Each row is a point. Examples show where two turns around zero, p and q, send a point. Where does a point land after both, in the order given? Backwards means that the second turn is done in reverse. Each puzzle has new turns, and all numbers are rounded.
In the rows, 128 means zero.

Turn p:
[144 144 173] => [146  99 165]
[101 101 116] => [ 98 124 101]
[ 84 118  91] => [ 83 155 102]
[169 133 154] => [169 107 143]
[162 129 147] => [162 111 137]
[108 143  88] => [110 170 119]
Turn q:
[126 156 105] => [129 163 120]
[140 107 110] => [122 116 101]
[ 84 121 111] => [ 82 139 136]
[162 128 186] => [179  94 156]
Where do these land?
q, then p: [115 162 125] => [133 134 164]
q, then p: [113 144 154] => [133 103 150]
p, then q: [125 141 138] => [133 120 142]
q, then p: [130  50  92] => [ 79 146  60]
p, then q: [157 143 132] => [159 119 123]

Turn p:
[168 156  81 137 132 152] => [164 154 121  84 148 158]
[ 98 123 147 141 152 115] => [109 118 133 155 151 106]
[139 104 151 108 102 112] => [126 124 120 144  81 120]
[142 141 143 141  78 130] => [109 161 143 122  93 146]
[ 86  86 131 119 130 122] => [117  82 132 165 125 131]
[ 90 145 116  82 117 123] => [ 94  85 112 100 122 131]
[138 164 113  98 152 130] => [133 123 106  83 144 111]
[104  70 167 158 169 165] => [155 102 187 185 148  99]
[186 162 103 167 120 102] => [144 202  97 115 138 148]
Turn q:
[155 143 100 101 137 178] => [ 85 111  98 134 107 167]
[126  79 166 161 160 107] => [130 157 152 133 195 107]
[122 174 102 105 145 149] => [ 98 126  98 106  85 131]
[104 143 149 101  85 118] => [150 102 167 112  96 126]
[146 110 147 186 139 123] => [138 176 135 160 160 126]
[150 106 139 142 138  85] => [162 145 124 118 169 130]
[ 94 139  92 101  93 135] => [133  80 120 133  85 109]
Where do these land?
q, then p backwards: [119 106  78 162 157 132] => [124 126 137 131 164  67]
q, then p: [155  90 101 177 117 155] => [139 165 149 148 186 150]
q, then p backwards: [111 120 108 148 136 104] => [145 127 140 122 161 112]
p, then q: [144 148 163 102  70 129] => [157  91 166 126  81 126]
q, then p: [134 131 146 100 171  98] => [134  88 104  98 128 100]
q, then p: [ 82 102 151  93 144 105] => [127  98  96 156 109  81]
p, then q: [126 185 146 150 132 157] => [112 134 151  66 114 119]
q, then p: [153 140 131  92  96 145] => [147 112 170 128 100 142]
